Rows are points. Each copy is the shape, with its points in the same order, stretched, turned, moved and blurred by noise. Some copies are also mirrored. Which?

Shape:
10.1  19.5
-11.7  8.6
33.4  19.4
-0.7  6.3
0.3  -3.9
0.6  -19.2
Copy 1:
5.7  14.5
-16.8  9.2
28.6  9.3
-5.6  4.9
-5.5  -4.6
-11.0  -16.9
Copy 1 is: only turned
Copy 2:
11.7  25.8
-10.1  14.1
34.7  30.4
-1.0  12.1
-0.7  2.1
0.2  -12.9
Copy 2 is: only turned
Copy 3:
-17.1  19.2
8.7  20.8
-38.4  5.3
0.2  14.9
3.0  5.4
11.7  -10.6
Copy 3 is: mirrored
Copy 4 (6 x 2):
14.5  18.1
-7.8  15.6
36.5  5.5
0.2  9.6
-3.1  -0.4
-6.8  -16.0
Copy 4 is: only turned

Shape (8 x 4):
7.2  -8.1  0.7  -3.1
-9.7  0.3  2.1  27.2
4.5  -9.2  0.1  -1.3
-29.4  -5.7  -7.1  -11.7
-1.3  2.3  2.2  -6.0
-46.7  -9.0  5.4  -2.8
7.0  27.9  -5.5  16.7
1.4  23.6  10.8  -13.1
Copy 1 (8 x 4):
9.9  -3.1  -3.1  -6.3
-11.1  7.8  -25.7  -14.2
8.7  -7.0  -4.6  -8.5
-20.3  -25.0  -1.4  -0.8
-3.6  -0.4  2.8  -6.7
-36.4  -26.6  -5.7  -17.4
-7.5  27.4  -6.1  4.9
-7.9  10.8  21.3  -2.5
Copy 1 is: mirrored
Copy 2 (8 x 4):
1.9  -4.8  -10.6  0.7
2.9  -4.8  11.6  36.8
5.0  -8.0  -12.3  5.1
-35.6  -4.6  -15.0  17.0
-2.0  1.6  -9.3  6.8
-42.2  -11.6  -3.3  25.5
15.2  29.5  1.1  28.3
-3.7  29.4  -3.0  1.5
Copy 2 is: only turned
Copy 3, 8 rows:
2.0  -4.1  9.5  6.2
1.8  -16.4  -26.6  -2.7
-0.3  -8.1  5.7  6.9
-34.7  -6.8  3.1  1.2
-4.9  1.7  5.5  -2.0
-45.0  -25.0  -4.7  -12.8
15.6  12.2  -26.1  -5.4
-0.3  17.4  6.5  -23.3
Copy 3 is: mirrored
Copy 4 (8 x 4):
7.6  -7.5  -2.9  3.2
-6.4  -8.3  -3.3  37.0
3.4  -8.4  -2.2  4.1
-25.8  -22.4  -11.6  -0.7
-7.5  -2.5  -2.0  2.9
-34.4  -35.6  1.0  11.0
-7.1  23.3  -9.0  25.9
-17.9  17.9  5.6  2.6
Copy 4 is: only turned
